Rows are points. A path goes straight from each point to the next, and from the last back to the first. The post is the endless flat space through its rows: a point in 2 columns, a line in 3, a plane in 4, and so on, so that a path can go around it. How many times does the path go around the post? Going back the other way cancels.

Post:
[[ 0.79 -0.41]]
Path, 23 rows:
[[ 1.61 -3.51]
 [ 1.75 -0.55]
 [ 3.22  2.03]
 [ 1.15  2.29]
 [-1.66  1.67]
 [-0.67 -0.81]
 [ 0.72 -1.32]
 [ 2.39 -2.83]
 [ 2.63 -0.55]
 [ 2.65 -1.86]
 [ 1.97  0.30]
 [ 0.87  0.68]
 [-1.56  2.32]
 [-2.40 -0.72]
 [-0.30 -3.08]
 [ 1.90 -2.00]
 [ 0.07 -2.72]
 [ 1.41 -1.81]
 [ 4.03  0.25]
 [ 1.69  1.83]
 [-0.71  2.14]
 [-1.25  0.26]
 [-0.16 -1.18]]
Times around: 3

Post (7 x 8):
[[-0.43 -2.73 -1.31 -3.43 -1.48 -1.05 -3.14  3.73]
 [ 1.95  0.50  0.40  2.36  1.11  3.22  1.03  0.82]
 [ 0.51  2.72 -2.86 -2.41  1.83 -1.93  1.07 -1.04]
 [-1.46 -2.19 -0.28 -0.20 -3.00 -2.07 -1.76  4.01]
 [ 1.38  1.04  3.33  0.12 -0.57  0.68  0.47 -0.38]
 [ 1.85  2.87 -1.74  0.59  0.74  1.71 -2.85 -3.55]
 [ 2.20  0.53  1.33  2.06  3.58  0.12  0.28  0.15]]
Path:
[[-0.12 -0.03 -3.84  0.43 -1.30 -1.14 -4.56  1.61]
 [-0.60  2.35  1.33  1.94  2.21  2.01 -1.45  0.90]
 [-1.69  0.37  0.54 -1.23 -0.48  2.41  2.50 -0.12]
 [ 1.21  0.31 -1.53 -1.84  1.15  1.54  1.31  0.18]
 [ 1.04 -0.89 -0.96 -1.14  0.27 -1.55  1.20  1.71]
 [ 2.83  1.90  0.83 -0.59 -2.56 -0.11  1.49  0.89]
 [ 1.97  0.53 -3.68  1.74  4.17  2.51 -4.20  4.02]
 [ 0.62  0.52  2.21  1.22 -1.24  0.92  0.26  2.58]
 [ 1.31 -0.03 -2.11  2.26 -1.67  0.91 -2.49  2.27]
 [ 1.29 -2.29 -2.47  0.52 -1.89  0.72 -3.90  2.20]
 [ 0.15 -1.78  1.03  1.13 -2.61 -1.01 -0.23 -0.61]
 [-2.26 -0.27 -1.91 -0.43  0.75 -1.98  1.15 -0.43]
 [-1.10  0.61  2.27 -0.85  0.61  3.38  2.06 -0.29]
 [-3.04  0.97 -1.92  0.41 -1.33 -2.75  2.34 -0.70]
 [ 1.61 -0.01  1.64  1.29 -1.80  0.50 -0.29 -0.58]
 [ 2.53  1.26 -0.95 -0.93 -0.98 -1.12 -1.94 -0.07]]
Times around: 1
